Each row of a before or after table is a point. One or more steps were done to the points. Then noise was added and the rows were shuffled. The steps act on columns, c1 being the first. Write out the steps. A step turns or swaps two columns, mirrors them in a line or flattens them onto one, adds a multiple of one to another, or multiplies or shifts one. Angles are multiples of 10 degrees, from the lower column toward the higher: turns from -170 to 170, lines from 10 to 170 but not 90. Use the fewest steps. Two steps may share a column if one is a turn and the other turns, adds or multiplies; they go together, in the order done. Otherwise the lowest column goes first.
In the rows, 128 means zero.

Before, 13 rows:
[[160 110]
 [128 165]
 [141 111]
 [206 188]
 [132 117]
 [178 179]
 [115  25]
 [120  97]
 [ 97  92]
 [106  89]
 [115  90]
 [112  85]
 [153 185]]
After, 13 rows:
[[ 95  34]
 [149 186]
 [115  95]
 [112  88]
 [157 209]
 [126 120]
 [124 116]
 [125 119]
 [115  89]
 [139 160]
 [110  84]
 [115  87]
 [149 194]]
Steps: flatten c1 and c2 onto the line at 70 degrees

Before, 11 rows:
[[ 96 114 191  63 174  82]
 [134  81 161  77 151 178]
 [151 134 144  91 171 146]
 [ 87 144 105 165  48  95]
 [146 139 116  61 102 146]
 [149 131 145 157  23  76]
 [130 140 133 114 135 147]
 [117 123 114 196  55  40]
 [150  87 109  89 146 117]
 [152 122 177  87 169 163]
 [103 106 125 147  59 105]]
After (11 x 6):
[[128 141 109 114 135 133]
 [102 105 152 146  57 125]
 [ 97 113 174  63 177 190]
 [148 139 109  61 101 116]
 [151 131 181 157  24 145]
 [150  88 140  89 146 109]
 [ 88 143 161 166  47 105]
 [116 124 216 195  53 114]
 [150 123  93  88 170 178]
 [133  80  78  75 152 160]
 [151 134 110  89 171 145]]
Steps: turn c3 and c6 by 90 degrees

Before:
[[ 98 128 120 148 134 144 126 121 123 120 151]
 [108 132 138 137 129 128 142 136 131 108 153]
 [144 114 117 123 126  98 113 116 157 134 137]
 [129 120 132 131 120 131 143 135 137 176 130]
 [112 127 133 135 116 137 117 147 141 103 145]
 [142 127 133 126 122 152 136 118 129 156 142]
 [134 145 127 128 122 135 128 119 117 163 130]
 [103 115 138 118 117 132 123 141 123 109 156]]
After, 8 rows:
[[142 129 132 125 139 153 127 117 129 196 142]
 [ 98 128 119 149 122 143 124 123 124 108 151]
 [146 114 117 123 119  98 138 117 158 142 138]
 [103 115 137 117 131 133 139 141 121  81 156]
 [134 145 127 129 133 136 133 119 117 214 131]
 [107 132 138 137 136 127 117 135 132  79 154]
 [110 128 133 135 128 137 146 148 141  66 145]
 [130 120 132 132 144 130 123 136 136 247 130]]
Steps: turn c5 and c7 by -130 degrees; multiply c10 by 2.5

Before (13 x 20):
[[130 125 101  84  97 119 105 141  57  96  65 162 156 165 212  96 140  65
  143 118]
 [ 46 167 129 134 162 134 138 102 104  35 176 224 160 126 165  89  83 111
  115 140]
 [145 128 127 114  90 117 135  98 127 186 143 127  59 139  76 168 196 165
   67  93]
 [ 88 188 132 178 164 172 163 113  88 107 106 185 141  70 136 149 121 131
  117 127]
 [ 83 117  76  73 128  85  77 121  70 145  96  88 169 154 172 107 129  42
  124 102]
 [ 84 161 124 158 146 205 155 127  89 132 186 186 130 127 135 133 141 137
  156  80]
 [157 125 108  36  75 119 109  36 129 145  96 102 140 152 100 172 145 141
  107  79]
 [ 83 129 126 106 202 128 178 131 119  77 119 212 191 102 157  75 105 119
  129 101]
 [ 61 171 163 116 205 188 143 105 123  80 113 197 141 119 150  82 132 130
  157 168]
 [138 126 128  85 105  73  79 102 135 129  82 119 119 134  89 195 178 175
  156  82]
 [127 171 140  76 147 142 160 103  86  88 174 128 109 112 103 180 201 178
   93 101]
 [163 139  91 101 138  77  33 110  64 146  86 140 219 146 172  55 119  78
  134 107]
 [ 76 126  87  54 145 137  84  79  82  99  76 194 147 161  99 135 154 128
   94  88]]
After:
[[165 139  62 105 115  76  33 111  67 127  88 135 219 146 174 179 126  80
  108 103]
 [157 123 176  38 173 118 109  35 129 102  94 106 142 152 101 142 157 142
  123  83]
 [ 43 163  89 132  76 133 135 102 104 145 175 223 159 125 163 133 130 110
  222 137]
 [ 87 117 117  77 127  82  77 125  72 124  94  86 166 155 171 186 125  41
  118 102]
 [122 169 179  80 175 140 164 105  86 110 177 126 106 113 107 108  69 175
  177 102]
 [132 126 102  83 154 118 105 139  57 153  69 164 154 166 214 154 142  63
  155 113]
 [136 127 193  85 181  72  81 106 136 155  79 119 121 137  90 119 111 175
  115  84]
 [ 90 188 151 180  99 174 167 113  86 126 105 185 139  67 137 118 103 128
  149 128]
 [ 84 130  76 104  60 127 177 129 118 150 120 214 192 101 158 141  83 123
  178 103]
 [ 87 158 134 154 127 210 156 128  89 156 183 182 127 127 134 131 106 142
  114  82]
 [ 60 173  74 113  80 190 143 107 124 171 114 198 139 121 150 101  71 136
  164 166]
 [ 80 124 145  53 139 135  84  78  85 107  79 194 146 158 105 163 102 128
  167  88]
 [146 125 167 112 205 116 137 104 132  53 142 129  62 141  75 121 111 164
   94  92]]
Steps: turn c3 and c16 by -100 degrees; turn c5 and c17 by -130 degrees; turn c10 and c19 by -110 degrees

Before (8 x 48):
[[116 133 183 143  82 117 124  74  88  63 161 126 143 116 188 176 157  69
   73 116 171 210 145 153 129  90 118 158 168 205  70 124 134  96 137 179
  141 163 144 165 116  57 129 150 229 131 156 152]
 [107 160 141 151 119  82  88  89  66  36 109 134 168 121 148 198 196  37
  106  87 147 190 150 155 154 112 100 123 145 165  65 185 150  78 131 139
  180 149 130 132 125  44 115 148 157 159 156 178]
 [131 121 193  95 121  96 126 226 188 139 140  59 116  74 137 110 113 165
  166 162  87 103 103  83 103  77 148 132  86 124 142 126 121 138 126 147
   60  89 154 123 136 141 208  65  58 108  64 119]
 [ 96 109 190  86 133 130 147 201 176 173 181  54 131 142 104 102 112 144
  150 160  79 121 124  79 162  77  99 118 136  87 151 109 115 121 118 121
   74 129  93  99 132 147 150  43  90  81  71 110]
 [ 85 104 148  74 143  62 146 178 174 152 165  38 130  81 112 130  77 171
  150 176  94 117 123 141 138 139 115 160 122 128  94 122 177 107 100 101
  121 112 136 123 143 127 141  85  76  80  86  99]
 [109 174 159  60  46  81 139 143 124 113  88 179 120 115 199 227 112 153
   95 214  10 124  97 103 153 117 169  92 109 133 114 113 150 142 177 213
  114 163 123 215 147 107  95 123  90 121 160 115]
 [125 129 146 124 113 113  99  96  87  22 104 110 131 138 145 203 179 100
   97 111 196 144 137 156 180 100 127 140 153 171  33 156 162  80 161 194
  153 139  76 148 132  67 122 175 216 146 114 145]
 [103  45 152  54 100 125 135 198 158 130 150  63 120 114 125 108  95 146
  137 142  47 106  83 141  93 104 115 144  95  99 106 105 155 132  74 117
  115 103 119 132 145 134  96  79  76 145  57 129]]
After (8 x 48):
[[128 119 194  95 124  94 126 228 187 142 139  99 115  76 140 113 141 166
  167 164  88 104 108  83 102  75 190 133  84 126 139 128 122 138 146 148
   61  87 153 123 137 140 209  67  60 108  65 116]
 [110 160 144 151 120  82  88  90  70  37 112 160 171 120 147 197 167  37
   66  88 147 187 150 151 155 112 128 122 144 168  62 186 147  77 122 139
  180 148 130 130 126  44 115 147 154 158 156 177]
 [108 174 159  58  46  78 137 142 126 113  87  98 118 114 200 228  96 151
  114 214  11 124  97 105 155 116  71  89 112 133 115 117 148 142 234 215
  113 164 124 215 145 105  95 123  89 120 162 116]
 [101  43 153  53 102 126 137 199 158 131 147 130 121 115 126 106 108 144
  156 143  48 101  86 137  92 104 194 146  93 100 105 106 155 131 116 115
  115 102 118 131 144 134  95  80  76 144  56 133]
 [ 85 105 150  75 144  67 147 179 176 155 162 125 130  79 110 128 103 172
  176 177  93 115 122 142 138 141 217 158 122 129  95 121 174 106 115 100
  119 109 139 126 144 124 143  84  77  80  86  98]
 [125 128 145 123 112 116  97  97  86  21 105 129 130 138 145 202 146 104
   73 112 196 144 138 157 179  99 148 140 149 173  31 155 164  78 130 195
  156 136  81 146 134  67 123 174 215 143 113 144]
 [ 94 110 191  82 133 132 146 203 179 174 181 140 132 137 106 102 131 143
  153 163  75 121 123  80 165  79 206 120 137  85 151 106 113 119 142 121
   74 130  93 101 133 150 151  42  89  80  72 111]
 [113 131 183 141  80 113 125  73  89  65 161 134 144 117 187 176 113  71
   68 115 174 209 146 152 131  89 130 154 169 202  71 124 133  95 116 177
  142 163 145 166 113  56 128 147 229 129 153 152]]
Steps: mirror c12 and c27 in the line at 140 degrees; turn c17 and c19 by -40 degrees; add -0.5 times c21 to c35
